Every row gives one point. Each copy is the shape, with its points in the same order, turned, moved and blurred by noise. Is it also mirrored, or only turned?

Shape, 9 rows:
[[-33 -24  40]
 [-27  -9 -16]
 [-10  37  -5]
 [ 16 -13 -26]
 [ -3  15  10]
 [ 25   7  -2]
 [ 18  29  16]
 [-23  -9  -1]
 [-35  -3  41]]
Copy 1, 9 rows:
[[-51 -14  27]
 [-28  -4 -28]
 [ -6  38 -15]
 [ 12 -16 -30]
 [ -7  17   2]
 [ 19   7  -5]
 [ 18  28  18]
 [-33  -6 -10]
 [-43   6  24]]
Copy 1 is: only turned
Copy 2 (9 x 3):
[[-39 -14  32]
 [-13   4 -20]
 [  5  45   0]
 [ 31  -6 -16]
 [  5  24  13]
 [ 35  12  11]
 [ 24  34  27]
 [-13   2  -5]
 [-39   7  31]]
Copy 2 is: only turned
Copy 3, 9 rows:
[[-42 -14  59]
 [-46  11   3]
 [-14  45  20]
 [-15  -2 -19]
 [-11  20  26]
 [  9   7   4]
 [ 17  27  31]
 [-34   3  17]
 [-42   0  60]]
Copy 3 is: only turned

Shape (9 x 4):
[[-42  25  40 -20]
 [ 20 -16  -4  11]
 [ 22 -24  -5   3]
 [ 42   2 -24  10]
 [-19 -26  18   1]
 [ -2  15  31 -42]
 [ 34   8 -24 -15]
 [-20 -18  -5   1]
 [-39 -16   7 -18]]
Copy 1:
[[-60  25  34 -12]
 [ 12 -15  -3   6]
 [ 18 -21  -6  -4]
 [ 38  -3 -15  11]
 [-27 -23  11  -5]
 [-12  31  32 -32]
 [ 36  15 -21  -9]
 [-26 -17  -9  -5]
 [-41  -7   2 -28]]
Copy 1 is: only turned
Copy 2, 9 rows:
[[-48  34  39 -14]
 [  4 -20 -11  15]
 [  7 -26  -8  10]
 [ 31  -8 -31  11]
 [-34 -21  17   8]
 [ -8  11  34 -36]
 [ 23  -2 -26 -13]
 [-33 -15  -8   5]
 [-52  -9  10 -14]]
Copy 2 is: only turned
Copy 3:
[[-51  20  53 -21]
 [ 15 -17   2  18]
 [ 16 -28  -5  10]
 [ 36   7  -8  19]
 [-23 -29  28   7]
 [ -8   8  44 -35]
 [ 29  11 -10  -6]
 [-25 -15   8  11]
 [-47 -17  14 -13]]
Copy 3 is: only turned

Shape:
[[-27   3  25  15]
 [ 38   1   7 -17]
 [ 34  19 -26 -17]
 [ -8 -30   6  21]
 [ 16 -15 -18 -20]
 [-42  -1  -1  37]
 [ 18  15  57 -33]
 [ 17 -30 -24 -36]]
Copy 1:
[[-27  -6  23  14]
 [ 37 -14  12 -21]
 [ 34  18 -12 -33]
 [-14 -21  -7  24]
 [ 13  -9 -20 -26]
 [-42  13  -4  28]
 [ 16 -25  60 -25]
 [ 10 -29 -28 -40]]
Copy 1 is: only turned
Copy 2 (8 x 4):
[[-24 -32  34  16]
 [ 31   7   8  -3]
 [ 29   0 -23  -4]
 [-28  10  20  20]
 [  2   9 -14 -14]
 [-55 -26  11  43]
 [ 35 -34  49 -25]
 [ -1  30 -24 -34]]
Copy 2 is: mirrored

Shape:
[[ 12 -60 -16 -25   2  15]
 [-12  -6   2 -41 -13   5]
 [ -4   5  18  12 -33   6]
 [-19  27  22   7 -35   0]
 [ -4  13 -17 -18  23   6]
 [ 14  27 -11   1 -14 -14]
 [ -7  -6   1 -48   1 -15]
 [ 24  18 -14   5  -3 -34]
 [ 22   4  19   0   2  33]
 [ -4  22  29  11  18  14]]
Copy 1:
[[ 55 -41  13  -4   3  17]
 [ 17  -6  23 -27 -32  16]
 [-19  -9   4  19 -26  11]
 [-36  10  10   9 -41   3]
 [ 17  28   1 -24  -2  -2]
 [-16  -3 -22 -12 -16 -12]
 [ 18 -10  26 -42 -22  -5]
 [-16 -14 -19 -20   0 -29]
 [-12  -5  -5   8   5  39]
 [-27  21  18   8  12  11]]
Copy 1 is: mirrored
Copy 2, 10 rows:
[[ 32 -42 -17 -17   4  27]
 [-11  -4   1 -35   0  10]
 [ -4  10  14  17 -20  -4]
 [-29  24  16   9 -19 -15]
 [-12   3 -15  -9  40   5]
 [  0  29 -18   3   9 -21]
 [ -5  -8   2 -44  17  -7]
 [ 16  22 -17   4  20 -38]
 [ 16  17  13  14  13  26]
 [-14  14  28  24  32   2]]
Copy 2 is: only turned
Copy 3 (10 x 6):
[[ -1 -53 -25 -24  15 -20]
 [ -1 -12 -11 -30 -12  22]
 [ -1   9  21  -2 -21 -15]
 [ -5  25  27   1 -27  10]
 [-10  11 -24  -5  23  13]
 [ 16  34 -11   5  -5  -1]
 [  3 -15 -25 -18  -5  34]
 [ 32  19 -18  18  10   3]
 [ -4   9  18 -31  21 -16]
 [-11  19  27  -3  25  13]]
Copy 3 is: mirrored

Shape, 12 rows:
[[ 34  20 -15 -31   3   0 -39 -14]
 [ 24   7  20 -28 -34  -4   1  -1]
 [  1   7   5   9  -4  44  -1   0]
 [ 35  30  18 -29  20 -28 -24  -3]
 [ 20  48  13 -18 -17 -27 -39 -13]
 [-22  20 -29 -10   6  14   2  18]
 [-25 -36  -2  20 -12  20   5  14]
 [ 28  16   5 -33 -31 -10  -1 -11]
 [-19 -19 -43  20  21  20  31   3]
 [  5  -3 -40  37  -3  21  -6  29]
 [-18 -26 -25  -9   6  26   3  34]
 [ -7   0 -22  -2  -3   4 -24 -14]]
Copy 1, 12 rows:
[[ 25  12  -5 -48   2   0 -29 -30]
 [ 20  16  -3 -10  -1   7  30 -29]
 [ -7  18  33   3 -11  17 -13   0]
 [ 25  34  -3 -41  43  -7  -5 -28]
 [  7  50 -10 -46   8 -16   0 -42]
 [-26   6  -3 -34  -4  16  -7  27]
 [-34 -10   1  32  -2  15  -6  12]
 [ 26  15  -9 -23  -6  -2  24 -29]
 [-21 -31  14   3  -2  -4 -18  50]
 [ -7  15 -14  12 -18   3 -35  37]
 [-19 -16  -8   2   3  41 -15  26]
 [-20   0  -5 -22 -10  -4 -21 -13]]
Copy 1 is: mirrored
Copy 2:
[[ 41  29 -23 -35 -13  16 -27 -19]
 [ 40  -1  19 -40 -41 -15  -5 -21]
 [ 11 -10  17   5 -12  30  -5  -2]
 [ 60  20  -8 -40  14 -13 -19 -23]
 [ 49  51  11 -28 -11 -14 -27 -33]
 [-17  23  -6  -4  -9   5  10   5]
 [-23 -27  11  17 -24 -10 -12  -5]
 [ 41  14   2 -39 -39 -11   4 -26]
 [-27 -15 -25  28  -7   9  31   2]
 [  1   4  -7  31 -21   5  -5  33]
 [-24 -18 -16 -10 -10   1   9  25]
 [  5   7 -24  -4 -16   5 -22 -20]]
Copy 2 is: only turned

Shape (13 x 9):
[[ 13  22  -1  -9 -12  -1 -25  12 -17]
 [ 17  -6  11   3 -16  -9  -5  12  -9]
 [-41   9  -5  -6   9  16  -6  11 -28]
 [ 11 -19  -8 -10 -18   0 -22  -9   6]
 [-11   4 -16   2 -14   8  14 -33  -5]
 [  3   5  -3   4  -9  18  12 -14  17]
 [-20   7 -18  11  16  33  19   9 -33]
 [ -7  -1  23  13  -4  -6 -22  -8   2]
 [ 21   3  -2  -5   2  -5 -12   9  18]
 [ 15  -1   3 -19  10 -11  11 -21   6]
 [ -5   7  -3   2 -14 -13  -6   6   4]
 [  1  -4 -21  10   5  -8  18 -16   9]
 [-19   7 -38  53  20  33  17 -31 -17]]
Copy 1:
[[  4  22  -3 -15   0 -20 -20   1 -21]
 [ 13  -2  14  -1  -8 -17  -7  -1 -18]
 [-52  -2 -10  -9   2   1 -14   4 -21]
 [ 16 -12  -5 -10  -9 -12 -19 -25  -4]
 [-17   7 -12   0  -2   9   7 -42 -11]
 [  9  11 -10   3  -1  21   1 -24   4]
 [-35  -3 -16  -1  14  33   8   4 -38]
 [-13   1  20  11  -6 -19 -25 -23  -1]
 [ 22   5   0   2  11 -15 -13  -5  12]
 [  7  -6   8 -20  27  -7  10 -27   9]
 [ -4   8  -4   5  -5 -17   1  -6   0]
 [ -2  -1 -14  16  15  -4  18 -28   3]
 [-25   9 -27  49  28  39   6 -35 -36]]
Copy 1 is: only turned
Copy 2:
[[  6  18   2  -6   1   4 -27  14 -16]
 [ 16  12  -9   5  -8 -10 -16 -16 -11]
 [-49   7 -13   7  10  15  -5   8 -19]
 [ 11 -27  -7  -3 -11  -2 -29 -14  -7]
 [-17 -22  19  10 -17  15  10   0 -14]
 [  4  -8  11   5 -14  18   5  -8  16]
 [-36  10 -16  21  15  37  23   0 -14]
 [-14  -1  10  11   5 -16 -23 -19   4]
 [ 19  -4  -3  -6   4  -4 -20   3  15]
 [  7 -17  13 -15   5 -12  15 -14  -4]
 [ -3  -1  -7   9 -17 -11 -12   5   1]
 [  2 -26   0  17  -2  -2  20   0   4]
 [-26 -27  10  60  16  46  24  -3  -8]]
Copy 2 is: mirrored

Shape, 13 rows:
[[ 30 -10  12   9 -50 -18  22   0  -5]
 [-34  -4 -19  21  17  22 -42  25  11]
 [ 39  -5  13 -10 -26 -43  15 -12  24]
 [  6   7  12 -24 -13 -25 -10   7 -31]
 [ 17  10   7 -35  -9   5  30  16 -17]
 [ 15 -18 -34  37 -53 -33  -1  -7   5]
 [-11   6 -18  18  -9  37 -40 -12  -7]
 [ 14 -11 -35  36 -12  -5   4   1 -16]
 [-38 -33  -7  38   4  25 -37  -1   5]
 [ -8  19  14 -28 -10 -25  34 -20 -12]
 [ 29  30  25  -7   4 -17  10  -3   0]
 [-23  -5  38 -13  35   0  -1  -5 -40]
 [ 15 -37 -39  13 -17  -1 -13 -16  -6]]
Copy 1 (13 x 9):
[[ 35 -30   9  19 -20 -31  18  -7  26]
 [-10  -5 -13  20  -3  36 -47  22 -27]
 [ 33   5  -8  18   2 -60  13   2  28]
 [ 23   1  17 -10 -21 -37  -1  12 -21]
 [ 21 -12  21 -40  12 -17   8  10   8]
 [ 29 -48 -11  51 -23 -41 -23  -5  15]
 [ 12  -6 -12  12 -23  35 -40 -20 -20]
 [ 32 -55  -6  27   4  -8 -24  -8 -12]
 [-17 -17 -29  44 -17  40 -20   5 -31]
 [-10  -3  28 -15   3 -43  13 -16   2]
 [ 31  19  31  -3  20 -27   1  -9   0]
 [ -8   8  13 -11   2   5  24  -2 -58]
 [ 27 -42 -45  14 -13 -12 -23 -11 -11]]
Copy 1 is: mirrored
Copy 2 (13 x 9):
[[  4 -11  11 -14 -47 -16  24  10 -41]
 [-15  -1 -15  41  14  42 -36  26   1]
 [ 23   1   6 -32 -29 -43   7  18 -21]
 [ 21   0   2   4 -20  -4 -18 -29 -34]
 [ 26   2  -8 -13 -34  18  19 -31  -8]
 [-21 -11 -15  23 -45 -34   7  41 -39]
 [-21  17 -29  16  -5  44 -23  23 -39]
 [ -5  -4 -26  34 -17  -1  23  23 -34]
 [-45 -16 -12  26  23  35 -21  30 -20]
 [  1  25   3 -19 -23 -18  12 -38 -10]
 [ 37  28  13 -14 -10  -4   8  -3 -20]
 [  3   4   7  -1  37  22  -3 -46 -24]
 [-15 -20 -51  11 -14  -6   0  25 -36]]
Copy 2 is: mirrored

Shape, 16 rows:
[[  6 -11  14  -5 -24   4 -18 -12   6 -59  22]
 [ -7  -4 -14  19 -21  -8   4   3 -22  24  16]
 [-15  20   6  11 -23  -6 -16   4 -26 -24  -2]
 [-25  -3  -6  15  -6 -29  -3 -33  15  16   8]
 [-19  -7  -7  -5  24   3 -13  -2  -7  -9   5]
 [-30 -29   5 -40  25  -5  -1  32 -12  14  -4]
 [-22 -16 -18  31 -25   0  30  -6  33  -2 -10]
 [ -6   3   7 -21  27   5   9   4  25 -19  -1]
 [-11   8  -1  20 -13 -15   9  22  37  18  12]
 [ 10  -5   3 -21  38  21 -17 -15  29 -11 -14]
 [ -2  -7  -9 -29  25 -25  13  -1  -6   8   4]
 [  0   4  12  28 -14 -19  -1   4   3  12   4]
 [-15  14  10   5 -10  -5   5  -5 -14   6  -7]
 [-43   3  -1 -23 -10  16   8   8  14  18  12]
 [ -4 -19   6 -19  20   9   1   2 -12  27 -36]
 [ -5 -29  27   7  18  -7  41  24  -9 -14  17]]
Copy 1:
[[  6 -16  21  -7 -13  19 -10 -13   9 -53  11]
 [-10  -3  -9  20 -29 -25  -9  10  -6  17  27]
 [-10  12   9   0 -24  -4 -21   0 -24 -27   0]
 [-16  12  -7  19   1 -44 -18 -14  29  -5  18]
 [-11  -4  -9   7  21   1 -23  11   4  -6   0]
 [-27 -30  -5 -27  25 -15 -15  39  -1  22 -12]
 [-32  -5 -27  31 -30 -19  23   0  36 -15  -6]
 [  3   2  -4  -9  28   2   8  16  25 -15 -15]
 [-11  17   6  16 -23 -28   9  34  40  -6   4]
 [ 23 -13  -6   9  34  11 -21   1  35  -7 -31]
 [  4 -10 -18 -13  28 -36  -1  12   2   6   5]
 [ -3   8  17  25 -22 -34  -2   9   6  -4   8]
 [-10  17   2   5  -9 -18  -4  -3  -9   3  -6]
 [-29  13 -12 -22  -9  -2 -11  13  29  21  -6]
 [  0 -26  -9   6  15 -21 -15  11   0  31 -39]
 [-23 -23  18   9  17  -5  41  23  -6   2  14]]
Copy 1 is: only turned
Copy 2 (16 x 11):
[[ 32 -26   6 -14 -12 -10 -43  -8  -1 -39  16]
 [-13  -9 -17  23 -31 -16  -5  -4 -20  16  19]
 [  5 -27 -11  -2 -14 -14 -30   8 -35  -6  -7]
 [-14 -32 -17  12   0 -20 -15 -32   8  26   7]
 [-14  -4 -22 -13  14   8 -14   0 -11  -2  11]
 [-45  17   1 -40  -4   3  -4  25  -4  11  13]
 [ -3 -32 -21  24 -21 -20  18  -4  29  -4 -13]
 [ 11  -6  -7 -27  19   7  -2  12  20   2   2]
 [  4 -30  -8  23  -8 -19  -5  31  25  24  12]
 [  9  17  -1 -16  36  23 -16 -10  23  -2  -4]
 [ -8  20 -13 -29   5 -18   1  -8  -3  20  18]
 [  1 -21   1  27  -5 -30 -10   9  -8  17   9]
 [  0 -16  -4   2  -3 -10  -4  -3 -24  20  -9]
 [-19 -23  -6 -15 -27  24  -4   7   9  26   0]
 [-32  30  15  -7   7   4   0  -4  -9  20 -18]
 [ -8  -9   7 -15   4 -21  35  19 -11 -21  32]]
Copy 2 is: mirrored
Copy 3:
[[ 14  -8   5  10 -10  14  -6 -11   1 -60  16]
 [-18 -19 -13  16 -30   3  -8  14  -6  26  11]
 [ -8  15  -4  18 -20   5 -35  12 -20 -15   6]
 [-31  -5 -13  12  -9 -22 -12 -32  20  15  20]
 [ -6  -8 -10 -18  19   4 -12  -1  -3  -2   0]
 [-19 -14   3 -52  -1 -14 -13  20  13   7 -26]
 [-35 -10 -27  37 -16  -3  21  -7  37  -1 -16]
 [ -3  19   0 -21  16  -5  14   6  20 -13  -1]
 [-29   3  -5  16 -15  -7   6  19  44   7  18]
 [ 27  13  -4 -23  30  11   5 -18  27  -4  -7]
 [  2  -6  -7 -32  -2 -31   9   2  -2  16   3]
 [-10  -2   9  27 -18 -10  -9  13  14  14  13]
 [-20  17   4   8 -15  -3 -10   4  -7  12  -2]
 [-47   6 -16 -28 -16  17  -2   6  19   5   2]
 [  3   6   5 -24  -1   4  -9  -4   8  37 -39]
 [-18 -28  30   0   5 -15  29  25  -1  -8 -14]]
Copy 3 is: only turned

Shape (15 x 12):
[[ -4   2 -10  15  16   2   9  25  -6  -9 -28 -10]
 [  9 -11   8 -10 -12   4  28 -18  -2  11  16   8]
 [  8  16  -8 -22  -7 -17  -4  -7   9  20  16   5]
 [ 12 -32   7  10  11 -14  -4  20   6  -4 -16 -16]
 [  6  14   1  15  -2  -2  -2 -20  -2  11   5   0]
 [ -3 -10  -3   8  10 -17   0   4   5  17  15  13]
 [-15  16  21 -11  -1 -10   9 -17   2   9  -4  -8]
 [ 10  -7   1  -8  30  10   4   9  -8   3 -23 -22]
 [ -3 -15 -23   2   4 -13  -5  15   3   4  -5 -29]
 [ -5  13   4 -16  -8   6 -25  14  17 -28   9  13]
 [ -7  16 -18 -17 -11 -10  -9 -19  -5  18 -17  17]
 [  1   1   3 -16   4 -12  23 -18  -8   5  15  10]
 [ 24 -11  -5   4   7 -15  10  32 -12  -5 -16 -13]
 [ -5  15  10 -25 -12  11  13  -2  -1  26   0   5]
 [  8  13  -2 -19  -5   4  -9  24  53 -34  -1  16]]
Copy 1, 15 rows:
[[-10 -11  -4  13  14  14  10   7  -4 -24 -33  -5]
 [  1   6  -4  -3  -2  24  27  -5  -7  16  29   3]
 [ 10   2  -4 -26 -13   3  -5 -19   2   7  12  16]
 [ 10 -30   5  27   7  -2  10   2   4   0 -11 -16]
 [  3  14   5   2   8  13  -4 -17 -16  -6  10   8]
 [  3 -16   9   4   7  18   2 -14   3   4   8  24]
 [ -2  13  26 -20  -2   7  12  -3 -11  -6   7   1]
 [ 10 -14  -7  -6  31   0  17   9  -7  -9 -19 -16]
 [ -9 -30  -6   2   5   3  -6 -18   0 -10  -8 -17]
 [ -4   5  -5  -4 -16   0 -27  34  12  -5   5   9]
 [-18  17  -6 -18  -2 -11   0 -18 -13  16  -9  21]
 [ -5   0  -1 -15   3  11  25  -6  -5   3  25  18]
 [ 12 -28 -17  15  -5   4  21   3  -8 -16 -20  -6]
 [  2  13   3 -32  -7  23  12   0 -13  18  -1   3]
 [  5  13 -11   1 -25   2 -17  29  49 -10  -6   2]]
Copy 1 is: mirrored
Copy 2:
[[ -9  19  -2  16   9  -5  17  25 -19 -15  -4 -10]
 [ 21 -17  20 -11 -12  11  11 -17  -1  -2   5  -1]
 [ 20  16  -1 -16  -4 -20   1 -24  12  10  -2  15]
 [ -2 -10   2  16  -8 -24  -2  28  -5 -11 -13 -19]
 [ 19   9  -3  20  -2   4   2 -20   3   9   7   0]
 [  8  -8   5   8   3 -21   4   1  10  11  14  11]
 [ -4  14  19  -2   8  -6  -4 -28   1   2   8 -12]
 [ 10  11   1  -2  22  -1  -4  21 -11 -14 -10 -26]
 [-10   0 -22  -5  -1 -20  10  17  -4   7  -3 -18]
 [-15  17  -9  -3 -18  -4 -22  -6   7 -31   2  20]
 [ -1  19   1   0   7  -5   7 -25  -3  16 -22  23]
 [ 17 -10  13 -12   5  -5   6 -27 -11  -1   9   7]
 [ 15  11  -3   4 -10 -23   8  28 -25 -12  -5 -16]
 [  9  20  24 -25   1   9   4 -15   6   7  -4   4]
 [ -7  21 -10  -4 -23 -18  -2  -2  31 -60 -14  18]]
Copy 2 is: only turned

Shape (15 x 12):
[[-18   6   7 -11  23   7   1 -13 -22   0  16  -1]
 [-19 -14  -6   2   7  20 -56  -7 -21   7  -2  18]
 [  2   9   9   1 -15  23 -16  -8  -4   8  19  17]
 [ -1  13   9 -26  18 -10   9  29 -16   2   4   3]
 [-19  14 -14  -6  23 -60   7   4  22   9   5  20]
 [ -2   7   6  -4   4  20  -5  -7 -12  20 -11   3]
 [  0 -15  -2 -16  19   9  -1   0 -15  33   7  10]
 [ -3  10  15  -9  17  17  11  -9  18   4   2  18]
 [-14  12  14  10  23 -11  19   5 -12   1  10  21]
 [ -2 -30   8   8 -41  18  19  16  11   1   8  13]
 [-12  16  -9  -1  26  24  11  -7 -15  -6   9   1]
 [-12  15  16   5  10 -11  -9  -4  12  -2   4 -12]
 [ -9  15  13  10  -1  23  12  13  13  25   8 -10]
 [ -1  17  11  -6   0  11  18  -9 -18  16  -6  15]
 [ 11   3  -2   9  26   0  17  -3  -7   0  10   7]]
Copy 1:
[[  1   5 -13   1 -19   6  -9   1  -4   6 -33   5]
 [-27  -4   9 -37   3  -8 -25  16 -25  27 -15   5]
 [  1   5   5  -2  -6  -4   7  23 -26  16   3   3]
 [  1   8 -17  -3  15  29  17 -11  11   3 -24  10]
 [-25 -27 -27  24  20 -16  16  -3  49  15 -19  12]
 [  9  -2   1  -9   4  -1   1  -2 -19  10 -16 -19]
 [-13  -7 -10 -10 -10   6   5 -26 -17  19 -12  -6]
 [ 11 -14 -15  18  -2  17  -4   9  -2  15   0 -15]
 [-11   4   2  29   0  13   2  -1  14  11 -30  -3]
 [-17  26  11   3  -2   4  10   5  -5 -16  41 -17]
 [  3  11 -22  16  -1   6 -17   3 -18   4 -31  -5]
 [ -1 -22  -4   4   6   0   2  22   9 -13 -21   4]
 [ -4  -8  -8  12   3  10  23  13 -21 -17 -11 -25]
 [ 18  12   1   8  -2   0  11  -4  -4  16 -18 -19]
 [ -2  -3  -4  30   4   5  -6 -15  -8   1 -17   6]]
Copy 1 is: mirrored
Copy 2:
[[  0   9  -3   2   8   9  25 -23   6   3  -2 -19]
 [ 36 -10 -14 -10  18   5   4 -19  30  -6  40 -16]
 [ -1  -5 -12   0  -8  -6   8  -1   5 -27  22 -30]
 [-22  -2  -3   5  37  15   1   0  -1  -6 -17  -8]
 [-39  49   2 -15  29 -10   4  -5  29  -6  -9  31]
 [  7  -8  11  -9   4   9   9   4  -3  -1  10 -22]
 [ -4  -7 -11 -29  18   0   6 -14  -5   9  11 -18]
 [-30  -5   7   0 -13   8  14  -4  12  -3   7 -18]
 [-22  10  17  10  14  -3   5 -30  -1  -7  -6  -2]
 [-15  -9 -28  14 -21   8 -12  14 -32 -23  35   8]
 [  1   8   5   7  -6  17   3 -22   8  10 -10 -31]
 [ -5  17   5  20   4  -8  21   9  17   2   4  -2]
 [-17  12   7   9  -1  -5  -3  18 -16   8  18 -31]
 [ -6  -1  21 -10  -1  11  14  -7 -12 -15  -1 -21]
 [-13   0   1   1  -3  -5   0 -18   3   5 -20  -5]]
Copy 2 is: mirrored
Copy 3 (15 x 12):
[[ -5  20  17  -7   0   5  -7   7 -28  13  10 -22]
 [-28  33 -31 -10  15 -25  -5  17 -31 -10   0 -23]
 [ -1  23 -21 -18  13   5  -6  19   9   8   3 -18]
 [  6  21  10  22 -17  22  13  -2 -17   2  -1   4]
 [ 31 -28 -19  17  -5  23   1 -32 -43  -2   7  -9]
 [ -9  24   1  -6   2  -6  10  -3   5  -5   8 -27]
 [-17  31  -2  -9  -7  21  -3 -12 -15 -13  -1 -25]
 [-11   2  -3 -15   0  18  19  -6  -2  25   8 -19]
 [  2  11   4  16   8  18  -6 -17 -14  26  17 -14]
 [-15  10 -25 -16 -16   5 -30  -8  37  13  -6  11]
 [-20   6  22   3   4   9  -3  15 -13   9  22 -21]
 [ 14  -4  -1   7  -3  -8   2   2 -12  19 -11 -25]
 [ -3  11  -4   7 -22  11   0   4  23  14   3 -36]
 [  1  27   8  -6   7   9   8 -12   8   6  22 -14]
 [-10   0  16   5  16  23  -6  -9  -7   7   0 -19]]
Copy 3 is: only turned
Copy 4, 15 rows:
[[ 17  24  -1   3   3   2   2  -6  13   6  28  17]
 [-11  -4  28  40  -6  -1  -5 -30  23 -14  12  13]
 [ -2  24  16   4  -4 -11   6 -31  -2  -3  -4   5]
 [ 28  19 -13  -4 -10   2 -15  14 -16 -15  19  14]
 [  3  -4 -33  -7  -8 -31   6  -7 -35  -8  54  44]
 [  3  16  12  17   1  -8  -4  -3  -5  12   9  -5]
 [ 22   7  18  13 -16  -2 -10  -8  -8  23  17  18]
 [  4  22  -2  -8  10 -30 -17 -12  -5  17   9  12]
 [ 27  26 -21  14  14 -18   4  -9 -13   3  20  25]
 [  5   0 -15  -3 -13 -15  12 -14  -8  14 -48  13]
 [  4  36 -14  10   8  10 -11 -11   6  15  22   7]
 [  6   8 -18  -4   0 -28   6 -12   6  -7  29  -6]
 [  9  31 -16   6 -23 -27  -3  -9  -7  16   1 -16]
 [  9  32  10   9  12 -10   3   4 -20  14   6   6]
 [ 22  14 -18   4  11   0  -4 -22 -16  17  22  11]]
Copy 4 is: only turned
